Each row of a before or after table is a point. The points were changed in one or more steps. Then noise was added and the rows were shuffled. The steps act on columns, c1 being the first. Write out the steps. A step turns or swaps two columns, mirrors them in a line or flattens them onto one, adds a multiple of one to another, or multiplies or shifts one. Angles are multiples of 10 degrees, from the lower column toward the higher: turns from -170 to 170, lines from 10 to 170 but not 90. Use the fewest steps. Two steps may share a column if one is a turn and the other turns, adds or multiplies; they go together, in the order done. Otherwise the lowest column goes first.

Before (8 x 2):
[[-35 -24]
 [  3 -22]
 [  3  80]
 [ 17 -25]
 [  5  23]
 [ 19 -25]
 [ -3  15]
 [-58  -3]]
After (8 x 2):
[[-25 -36]
 [-23   3]
 [ 81   3]
 [-23  16]
 [ -3 -58]
 [ 15  -4]
 [-24  19]
 [ 23   5]]
Steps: swap c1 and c2

Before:
[[-15 -80  36 -34  40  13]
 [-22  27  -2 -25   5  34]
 [ -8  -8 -66  -2  19  10]
 [ 14   4  42  13  42  18]
 [ -5 -15  34  20   7   7]
 [-24   9  33  14  -2   4]
 [-13  23  31 -27  -5 -11]
 [-27  14 -36  26  43  -3]]
After, 8 rows:
[[ -4 -43  33 -33   6   8]
 [-18  49  -2  50   7  34]
 [-12 110  35 -49  39  12]
 [-18 -37  33  -3  -2   8]
 [-20 -67 -34  -8  43  -4]
 [-10  58  31  46   0 -13]
 [ 12 -32  41  -9  42  19]
 [ -3   8 -69 -10  18  12]]
Steps: multiply c1 by 0.7; multiply c4 by 2.5; turn c2 and c4 by 110 degrees

Before (10 x 11):
[[  18   10   -8  -10   30  -39  -12    3    8  -26    4]
 [  33  -18   14   49   24  -31   56   75  -25   -4   10]
 [  30    3  -81   12   -1  -36  -23  -32    6   30   28]
 [  39   -6  -82  -14   -1    5  -21  -26    4  -72   19]
 [ -48  -40  -15  -22  -24  -30    1  -10   31   -5   -6]
 [ -72  -24   28   49  -23  -22   -8    6   -1   -1  -34]
 [  36  -46    6   -5    2   19    0  -25   27  -13   19]
 [  29 -112   -4  -14   10  -36  -21  -27  -35    5   31]
 [  15   18  -10   13    2   23  -18   28  -48   12  -58]
 [ -62   -7    6   -9   -8   76  -26   -7   26  -13   19]]
After (10 x 11):
[[ 19   2 -10   3  43   6   0   0   5 -25   8]
 [-47 -23 -15   4   2 -33  -5  -8  27  -5 -34]
 [ 36 -42  10   5  -7  12 -10 -13  25 -14 -24]
 [ 27 -22 -80  -1  18 -16 -22 -32  11  33  23]
 [-61 -20   9   5 -47  30  -9 -16  20 -10   4]
 [ 32 -94 -10  -9  21  -8 -19 -28 -32   5 -66]
 [ 15  56 -12  -6 -12   8   6  11 -48  14 -24]
 [ 36 -19  11  -5  32   4  43  78 -15  -3  -9]
 [ 41 -22 -81  -1  -4   1 -14 -32   2 -71   7]
 [-70  12  26   0  -1 -27  -2   1   8   3 -42]]
Steps: turn c2 and c11 by 50 degrees; flatten c4 and c9 onto the line at 80 degrees; multiply c6 by 0.7; turn c5 and c6 by 50 degrees; flatten c7 and c8 onto the line at 60 degrees

Before (11 x 18):
[[  7 -32  11   5  18 -33 -29 -12   8  17  17  13  43  -5   4  -9  35 -33]
 [ -8   7 -21  16   7   1   3 -14  20   6  15  -5  31   9   5   9  14  -5]
 [-16 -40  15  12  -8 -18   8 -19 -41  -2 -11  24  -5  24  12  -7   2   8]
 [  2   3  -5  26  32   9   9   0 -11  -7 -20  22  21   3   6   7  27 -21]
 [  3  11 -23  25  35 -35  20 -14   8  16  16  19  29  -4   0 -27  11 -23]
 [ 13 -35  39 -10   2 -11  32 -26 -34  10 -22  12  -9  18 -28  -4  40  30]
 [ 17  15 -10   5   6 -12  34  45 -16 -20  -2   8   1 -51 -24   8 -41  26]
 [ 14 -24  15  -7 -34  -1  24  25   5 -10 -24   3 -31  37  22  -3  29  -5]
 [ -6   4 -10  58  23 -22   5  -8  26  29   9  42  48   2  29  11  29 -10]
 [ 53  -7 -40  11 -20 -36  -2  34 -21 -19 -47 -13   8 -38 -21   7 -35  12]
 [ 14  17  -8  47  18 -43  15  29 -25 -21 -14  -9 -22 -19 -17  32 -37  16]]
After (11 x 18):
[[ 17   9  18 -10   5   5  58 -17 -36  16  13  11  10 -53 -24  11 -47  23]
 [ -4  14   1 -69  21  25  -5  -7  27 -32  10  -6 119   5  27   4  34  -4]
 [ -6   9  12 -10   3  12  -8  -2  28 -17 -11 -15  76  10   6   4  15  -5]
 [ 11  31  14 -32  22  15  42  -4 -41  16  46 -35 -55 -21 -13  18 -37  16]
 [  4   4  10 -34  33 -20   4  -9 -13   1   5   3  53   5   4   9  28 -20]
 [  1 -25  18 -30  32  30  -2 -27  12 -22  18  -4  72  -4   1  17  12 -23]
 [ 16  -1  -5   1 -33 -20  32 -11  -6  17  15   8 -81  37  18 -25  34  -1]
 [  9  -3 -18  -7  20  35 -18  23  11 -10  16  12 104  -4   5 -30  33 -30]
 [ 51  11  45  -1 -22 -14  28  11 -36   1  53 -19  22 -33 -23 -11 -34  12]
 [-14 -12 -13 -24 -11   4 -17 -14 -29   7  18   9 -12  26  15 -39   6   8]
 [ 12  -5 -42  -1   1  -9 -11 -38 -19   6  23   8 -18  21 -31 -35  41  30]]
Steps: swap c2 and c16; turn c3 and c10 by 160 degrees; mirror c4 and c12 in the line at 110 degrees; turn c6 and c11 by -130 degrees; add -0.5 times c8 to c9; turn c7 and c8 by -70 degrees; multiply c13 by 2.5

Before:
[[ 10  47  -1 -53 -56 -53  13 -57  44   0  38 -57  -4  13  16 -21  -7 -40
  -50  -3  16  -7  -7 -11  46 -68   4  -2  40 -16  34  -9]
 [ 19  63  15 -39 -68 -39  23 -70  35   7  43 -30  -7   5  14 -25 -20 -23
  -13  47  44   4  -7 -43  31 -44 -18  32   6 -33  51 -21]
 [-51 -34  23  16 -14 -38  45  33  -3   4  -6  36 -16  28  31 -44  23  32
  -21   3  15  11  -5  35  20   0 -11 -36 -33 -46 -31   5]
 [-27 -31   8  10 -51 -34 -46  25  38  65 -38  27   8  20  -6 -18  87  16
  -30 -12  -2 -13  -9 -19 -35  28 -16  30 -25   9 -13  12]
 [-48  11 -18  20  13 -79  25  21  16  44 -18   7   9   8  19 -24  41   9
   -1  -4  25  -6   4   0  11  40 -13 -38 -20  12 -16  14]
 [  7  -7 -31  44   3 -42   0  38 -14  16   9  26 -17  -2  22 -64  37  -5
   28  12  27 -24  -6   5  17  15  -7 -30 -17  19 -12  14]
 [ 17  -9 -23 -20  -5  -8 -63  -5  23   3  39 -40  34 -53  -1  19 -16  32
  -37  10 -78  31  10   0 -34  26  -5 -14  31 -82  16 -13]
 [ 27 -10 -17   6  11  42 -32   6   1  52  47 -63  31 -60 -12 -35 -48  38
    1  43 -12 -17 -15  18 -62  20 -28   3   1 -41 -18  -9]]
After:
[[-24   3  10  12 -49 -27 -51  41  41  64 -37 -11   4  17  -9  15  81  22
  -32 -18   0 -14 -14 -27 -35  32 -29  30 -21   8 -11   4]
 [ 14 -61  16 -41 -69 -40  23 -82  34   3  44 -44 -15   4  14  18 -16 -23
  -11  46  43   4 -13 -28  34 -39  15  34  10 -33  57 -19]
 [ 32   0 -21   5  13  44 -29  12   1  48  50 -60  32 -56  -4  15 -42  38
    4  48  -2 -16 -19  19 -63  25  45   1  -1 -44 -16  -6]
 [-47  22 -22  18  18 -79  18  -9  15  40 -16 -20  15  10  19   0  43   5
    2  -2  29  -4   9 -12  12  33 -13 -36 -19  14 -10  21]
 [ 17  -5 -20 -18 -10  -2 -60   8  25   2  40  -5  36 -55  -2  12 -22  34
  -42  10 -70  35  14   2 -32  26  39 -18  36 -79  15 -15]
 [ 11 -39   1 -58 -54 -56  14 -71  45   0  42 -31  -6  18  14  -6 -12 -34
  -46  -5  15  -9 -12   4  40 -76  45  -1  38 -16  37 -13]
 [-52  34  21  12 -21 -41  47  46  -2   5  -6 -27 -22  30  28  -6  23  30
  -20   1  21  13  -5  27  20   1 -51 -36 -39 -45 -30   5]
 [  7  39 -33  47   4 -39  -6  26 -13  13   7 -49 -15   0  26 -18  31  -1
   28  10  29 -24  -4 -12  22  12 -45 -34 -19  21 -12  15]]
Steps: turn c2 and c8 by -70 degrees; turn c2 and c24 by -20 degrees; turn c16 and c27 by 70 degrees; turn c12 and c27 by -70 degrees
